Each row of a before or after table is a point. The points were changed in one or more steps. Then noise was added and the rows were shuffled. The steps act on how far a point lies along the listed directions, d1 being the first. What was done? A step turns or swaps two directions, mirrors them in a line or flattens them onto one, adds a multiple of one to another, or multiplies one. Angles are multiples of 10 degrees, from the lower direction toward the higher: turns from -170 to 170, lines from 10 to 170 but not 90. Use the fewest steps. Two steps may share a direction if one is a turn and the other turns, adds or multiplies; they go together, in the order done. Otherwise the lowest direction goes first.

Directions:
(1): [ 28 -25]
(2): [-25 -28]
Before (9 x 2)
[[  1 -24]
 [  1  18]
 [  5  14]
 [  8 -26]
 [-23  -7]
 [ -2  47]
 [-24  24]
 [ 24 -41]
 [ 14  10]]
After (9 x 2)
[[-11 -28]
 [-17 -29]
 [ 36  60]
 [-31 -29]
 [ -7  11]
 [ 24  22]
 [ 16  25]
 [ -6 -36]
 [ 18  22]]
Steps: multiply d1 by 0.4; multiply d2 by 2

Directions:
(1): [-12  -5 -12  60 -14  10]
(2): [ 30   7 -14  18  49 -18]
(3): [-17  20 -34 -12  18  44]
(4): [ 15  33 -35  -4 -32 -25]
(5): [14 47 38 11 -2 17]
Before (14 x 6)
[[-31  17  23   8 -37 -12]
 [-26  17  21   9  -9  38]
 [ 10 -25  15  11  22 -18]
 [ -3   4  -2   5 -44 -27]
 [-24  26  21 -12  -9  26]
 [  6  22  11  38  19  20]
 [-11  -2  -3  45  26  20]
 [  5  -4 -24  -1 -16 -25]
 [ 10   2   3   0   8 -33]
 [  6 -16  -3  20  14 -23]
 [-19  27  17  25 -15  44]
 [  7   0  -6  11  -7 -48]
 [ 17  -8  12  15  17 -31]
 [ -5   3  10  -8 -30   8]]
After (14 x 6)
[[ -8  -3 -10  45  29  11]
 [  4  18   3  32  24 -40]
 [  1  10  12 -14 -25 -38]
 [ 23  10  -7  15  16  -9]
 [-23 -14   5  36 -24  16]
 [ -8  -5  32  -9 -25 -10]
 [ -8 -18  16 -14 -17 -14]
 [ -7  -9 -17  59  15   9]
 [ -6 -18  34 -16 -10  -2]
 [ 24  14  -5   4  -3 -44]
 [ 11   4 -13 -21 -16 -21]
 [ -4  13  20 -16 -18 -12]
 [-32 -39  -2  23 -11   6]
 [ -5  19  -8  29  30  10]]
Steps: turn d1 and d3 by -30 degrees; turn d1 and d5 by -50 degrees; multiply d2 by -1

Directions:
(1): [ 31  25  12  45  11  43  -6 -22 -16]
(2): [-37  46  27  15   1  -1  -8  18  41]
(3): [-16 -40 -31  35  24  21 -12  26  25]
(4): [-38  -1  -4   7  40 -21  -8 -52 -12]
(5): [ -3  27 -56   3 -36  -2 -32 -16   4]
Before (14 x 9)
[[ -1  60  49 -15 -26 -18   2 -25  -5]
 [ 11 -21   9   0   9   8   9  -5 -21]
 [ 15   6   8   3   8  -7  13 -10  -3]
 [ 29 -26   8  -6   3  15  17  21  -1]
 [  0   2 -18  11 -18  14   0  25  17]
 [ 21  -3 -30   9  -8   2  -4   2 -10]
 [ 16 -23 -11   4  12  14   6   6  -8]
 [  2  -3  -9   6 -10  -9   3  -6  -6]
 [  5 -17  -9  13  13   1   1   2  -5]
 [-11  -7   6   7 -11   2  -6  27  28]
 [  9 -22  -5   9  12  23  12   7  -7]
 [  9   6  23   2   1   9   9  17   3]
 [-21 -29  15 -31  -2 -29  12  24   1]
 [ 26  -9  18 -21 -19  -2  14  -1 -18]]
After (14 x 9)
[[ 13   0   2   9  14   1  10  -6   0]
 [  2  -3  -6   8  -7 -10   4  -7  -8]
 [ 25 -27   9 -13  -2   8  17  23  -3]
 [  8 -26   5   1   9   8   6  -3 -18]
 [  1   1  40 -34 -11 -26  18   1 -18]
 [  8  -1  17   3   6  13   9  20   8]
 [ 37  -8  18   2 -10  15   8  -3 -22]
 [ 11 -28 -11  -8   8   4   7  10  -4]
 [-10  -1  15 -10 -17  -9  -1  24  25]
 [ -3   0 -17  -6 -26  -1   3  25  19]
 [ -2 -21 -11   1   4  -9   4   5  -3]
 [ 15  54  37  41  -3  25 -10 -29  -2]
 [ 15 -12 -32   4  -7  -5  -2   6  -5]
 [ -2 -32  -8  -4   9   8  14  16   0]]
Steps: turn d1 and d3 by 60 degrees

Directions:
(1): [-46 -13 -30 -47  -1  10 -44 -21  20   6 -15  -6]
(2): [-35   7  52  43   9 -11 -18 -10  30  12 -20 -27]
(3): [ 24  58 -29  15  35  25  -9 -16  20  -6 -30  11]
(4): [-10   4   5  -4  54 -47 -33  20 -26 -24   9  22]
(5): [ 27 -26 -26  11  20 -42   5 -27  21  55   5   1]
Before (8 x 12)
[[  3   3 -13  12 -13  42 -11 -36  43  31 -22  -8]
 [-11  22  33  31   5  -1 -13 -12  20   3 -10 -25]
 [  9 -28  -8 -13  -3 -12  13  21 -17  14  22   4]
 [ 57  27  10  57 -11  25  35  12  13 -15 -20   3]
 [-17  14  -3  -3  -6   9 -16  -7  22   1   5  -2]
 [ 23  17 -45 -38  44 -39 -17  33 -42 -25  22  31]
 [-15   1   0   5  -3 -28  -3 -25  55  40 -19 -24]
 [-26  30   6  33  -9  52  17 -22  35  25  -8 -19]]
After (8 x 12)
[[-60 -42   5 -47 -59   7 -16   2  11  17   7 -40]
 [ 26 -18 -41 -35  18 -16 -18  30 -34 -45  10  40]
 [ -1  -2 -27 -12  -4  18  -2 -10  24  30 -10  -6]
 [ -5  15  18  19   5  -9  -5   9   7  -6  14   1]
 [ 16   7  16  35  57 -34 -25   2  -6  -1   3  22]
 [  3  28   4  30  61 -18   6  22 -28 -14  28  30]
 [ 36  16   9  31  25 -53  25   5  18  21   2   2]
 [ 36  13  15  15   3 -12  21  16 -26 -17  24   3]]
Steps: turn d1 and d2 by 100 degrees; turn d3 and d4 by 130 degrees; add 0.3 times d3 to d5

Directions:
(1): [-35  22  22  41  35 -23   1  -4  27 -15  23 -29  12  14  14 -18  34 -18]
(2): [ 27  12  17  29   7  -8  34  -2 -45 -10 -21 -27 -12 -40   3  28  -2 -34]
(3): [ 40  18 -60   6   3 -10   7 -36  15 -28  33  -5 -29   8   1   9  10   6]
(4): [ -7 -37 -13  22 -24  -8 -38 -35  12  12  -2  -7  38 -15 -12  47  15 -18]
(5): [-15   9 -17  16  -3 -44   3  -5 -16 -29 -57  47   7  12   3  -2  20  17]
Before (9 x 18)
[[ -4  -9  30 -17  -3  19  -1  10 -20  10 -16   7  12  -3   1  11  -9  14]
 [ 27   8 -42  -1  -5  12   1 -24  -1 -13  15  21 -20   7   2  14  -7   3]
 [ 16 -13  37 -17 -16   9  10  24 -29  24  -4   3  -8 -17   0   3 -33 -10]
 [-30  10 -21  -9  -5 -25 -26   1  25 -18  -6  37  11  33   3 -26   4  50]
 [ -3 -14 -60 -16  -9  -7 -39 -15  46  -3  22  14   4  31  -7   2  -3  28]
 [ 33  11 -42 -29  -5  26  11  -9   9   7  24 -11 -38   7  -7  -9 -10  11]
 [  8  -1 -19  14 -11 -14 -13 -25 -13   6   7 -22  15 -15   6  30   2 -21]
 [-22  -1  25 -11  -7  19 -10  19  -3  14 -14  17  21   9   0 -27  -4  18]
 [ -6  12  49   4  22  24  19  33 -15  26   1 -19  -3  -7   6 -26   4  -3]]
After (9 x 18)
[[ 16 -11   3 -52 -11  38  -2  44  -7  27   0  -3 -21  -5  -6  -9 -54  17]
 [ -3  14  -6  -4   8 -10  -1 -12   6 -26  -6  18   0  25  11   0  20  28]
 [-19  -3  29 -10  10  38  -7  13  10  20  25  -1   2  10   6 -12 -18  -6]
 [ 39  -4 -31 -43 -30  24 -13  -7   1   5  27   1 -16 -12 -10  16 -42  31]
 [-19   8  -4  17   4 -46 -11  -6  17 -18   2  28   7  31  11 -20  17   4]
 [  0  -8 -21  30  -6 -27 -18 -23  -3  -2 -32  22  22   2  -2  19  42   8]
 [ 16   9 -39  -7 -15   1  -8 -19  -4 -17  -8  29   3   8  -4  -3   8  24]
 [-39 -17  24 -22  -7  24 -22  19  21  38 -13  -2  14  13 -10 -16  -3   4]
 [ -9  26  20   5  14  -3  17  17 -32   8   2 -21  -5  -4  17 -15  -9 -16]]
Steps: turn d1 and d2 by -110 degrees; turn d2 and d4 by -150 degrees; turn d3 and d5 by -130 degrees

Directions:
(1): [ 14   7 -19 -53  -2  14  -1  27  10 -40 -11  15  32  21  -8 -23  20  -5
  -2 -18  21  -8 -11 -18]
(2): [ 21 -25 -28   8  23 -32  -3  32  11  12 -60  11   0   0  -7  18   5  13
  12  26   2  10  -5  14]
(3): [-23  37 -35  -7   9  10  15   1  44  19  -4 -24   4 -40  -9  -6  13  23
   6 -25  -5  -5   7  23]
(4): [ 14 -16  13  -3  -4 -28  27  -1  42  18  22  11  11  23  -1  39  20 -18
  13 -27 -24 -26   6 -16]
Before (12 x 24)
[[-16  15 -11 -20  -4  15  -5   3  22  -2  11   0  12 -13  -2 -13   7   8
    0 -31   4  -4   2  -2]
 [-10 -12   1   0  -3   3 -21  -7 -34  -5  -2   1 -10  -1   8  -9 -13   2
  -17  18  11   8  -3  -4]
 [-13  26 -21 -15  14  17  -4 -12  28 -12  13  -9  11 -23 -10 -23   3  22
   -4 -21  13 -13   3  17]
 [-26   8   4  42  -1 -13   5 -22  26  40  29 -25 -20 -28  -2  33  -1  21
   16 -26 -24 -14  22  23]
 [  4   3 -11   9  12  -3  16  10  37  36  -5 -13   5 -24 -18  28   4  12
   13 -15 -16 -10  10  10]
 [ -5 -18  -1  45  18 -22 -16   2 -17  29 -48  -7 -28 -16  16  22 -17  12
    5  43  -5  14  11  21]
 [ -2 -27  10  60  14   0 -30  -7 -47  19 -37  -9 -31   1  -5  -3 -28  12
   -4  54  -5  11  -2  29]
 [ -6  -1 -21  30  26  -1 -10  14  11  42 -24 -22 -16 -41  -4   2 -11  33
    6  25  -2   4   6  41]
 [ 23 -30   0  11  13 -26   9  11   1   6 -27  14   8  12  -6  33   7   0
   12  13  -5  -2  -6   2]
 [  4  -8 -40 -19  21 -22  -5  34  39   8 -46  -3  14 -19 -10  12  26  25
   14   2 -18 -10   7  23]
 [ 20   1  13 -20 -12  21 -19   3 -40 -24   2   3   1   1   3 -23 -22  -4
   -8  16  17  19 -15  -8]
 [  4  -5  14  12  -7  25   1 -11 -26 -10  -6  -7  -7  10  11 -23 -14  -7
    1  24  11  17 -12   5]]
After (12 x 24)
[[ -3  23 -37 -28   1  -2   7  23  54  -5   4  -4  24  -8 -20   5  32  22
   17 -51   3 -26   6   3]
 [ 15 -22  -3 -19   3  -7 -11  18   4  -9 -10  27  15  21  -2  -1   1  -5
    2  -7  11   0  -6 -14]
 [-16  34 -22 -36   5  53 -12  11   8 -14  15 -19  17 -20  -9 -45   4  17
  -10 -18  28 -11  -3  14]
 [-44  40 -22  24   6  47 -12 -18  -9  13  -8 -42 -18 -44 -18 -35 -13  32
   -5   2  -3   0   4  42]
 [  2  -6  -7  25   4  10  10  -3  -5  10 -25 -21 -12 -13   5 -11 -12   9
   13  25   3  18  -4  21]
 [-20  -8 -13  12   4  -6 -16  -5 -16  13 -15  -9 -11 -17   2   1  -9  13
   -9  18   6   7   1  12]
 [-13  17  25  10  -6  20  15 -33 -11   2  41 -12  -3 -15   0   4  -1   3
   -7 -21 -10 -12   2  -3]
 [-47  51  -9   3  -3  37  -8 -18   2  -1   6 -31  -6 -46  13 -28  -4  17
  -10 -16   6  -1  16  17]
 [ 19 -17 -16 -25  12  -5 -18  10   6 -35 -12  24  19  21  -9 -12   5   1
   -3   6  24  -9  -4   1]
 [ 10  14   2 -33  -8  30   8   9  21 -12  20  -2  31   2 -19  -3   9   0
    0 -33   4 -17   1 -16]
 [ 19  -9   3  18   1  -5 -16   1 -28  11 -23  -5 -18 -18   3   6 -28   8
   -2  33   5  27 -12  10]
 [ -9   8  21 -43 -23  34 -21  -8 -21 -43  40   0  20  18   6 -35  10  -8
  -16 -19   0 -24   2 -18]]
Steps: turn d1 and d3 by -90 degrees; mirror d2 and d4 in the line at 100 degrees
